Each row is a point. Examples show where two turns around zero, p and q, send a point. Write where each new point lands after one turn and then the other. Backwards means that the second turn is done in reverse. Each puzzle has new turns, and all numbers are rounded.

Turn p:
[16.9, 22.9] -> [26.1, 11.4]
[-19.8,   4.7] -> [-14.8,  14.0]
[-0.5, -7.6] -> [-4.2, -6.3]
[  3.4, -20.0] -> [ -7.0, -19.0]
Turn q:
[-13.5,   9.4] -> [ 2.6, 16.2]
[-17.5, -13.3] -> [-19.6,  10.0]
[21.4,  6.7] -> [ 15.3, -16.4]
[-13.3,   7.2] -> [ 0.7, 15.1]
[22.9, -9.9] -> [  1.0, -24.9]
Where do these land?
p, then q: [ 0.4, 23.9] -> [23.8, -2.2]
p, then q: [-8.5, -0.4] -> [0.2, 8.5]
q, then p backwards: [  8.1, -23.6] -> [ -6.6, -24.1]

Turn p:
[-24.6,  -3.1, -10.7,  -1.7] -> [-22.2,  -0.6, -15.4,  -2.1]
[  6.1,  -8.4,   3.6, -13.7] -> [  2.2,  -9.8,   7.9, -12.1]
[30.4, 18.2, -3.6,  6.2] -> [35.1,  4.2, -1.3,  7.6]
[ 21.4, -12.1,   3.2,   8.0] -> [ 12.9, -12.3,  15.2,  11.3]
[-33.3,   5.3,   7.6,   1.2] -> [-28.1,  18.5,  -6.4,  -4.8]
Turn q:
[  4.2,  11.1,  -4.5, -28.5] -> [  8.2,  -9.2,   8.7, -27.3]
[31.4, 19.2, -6.4, -3.5] -> [ 32.6,  -9.7, -13.4,  -8.5]
[  0.0,  12.6,  10.2, -11.0] -> [10.3, -3.4, 15.2, -5.8]
[ -4.3, -16.3,  18.7,  16.9] -> [-11.7,  -4.5,   4.2,  27.3]
[ -0.3, -12.2,  10.6,  19.8] -> [-6.8, -0.4, -3.4, 24.4]
[-6.1, -9.9, -5.2, -7.4] -> [-12.7,  -2.3,  -0.9,  -7.0]
[-24.9,  -4.4, -23.3,  13.6] -> [-19.8,  29.3, -10.3,  -3.1]
Where do these land?
p, then q backwards: [  3.8,  -5.1,   4.3, -14.2] -> [  0.8,   3.2,  -0.3, -15.8]
q, then p backwards: [ -2.4,  15.8,  -4.8, -12.9] -> [  7.4,   6.7,  10.8, -15.1]
p, then q backwards: [-9.9, -8.4,  7.9, 24.6] -> [-15.6, -11.1,  14.3,  16.3]
p, then q: [-12.2,  21.5,  25.7, -10.0] -> [ 22.0,   4.6,  23.4, -17.9]
p, then q: [-13.4, -12.8,   6.7,  -5.6] -> [-13.0,   3.7,  15.3,  -1.7]
q, then p backwards: [ 34.5, -17.4, -21.2,  15.6] -> [ -4.1,  10.3, -45.4,   0.4]
p, then q: [ -0.5,   6.5, -18.7,   2.5] -> [ -2.5,   5.5, -18.2,  -5.4]
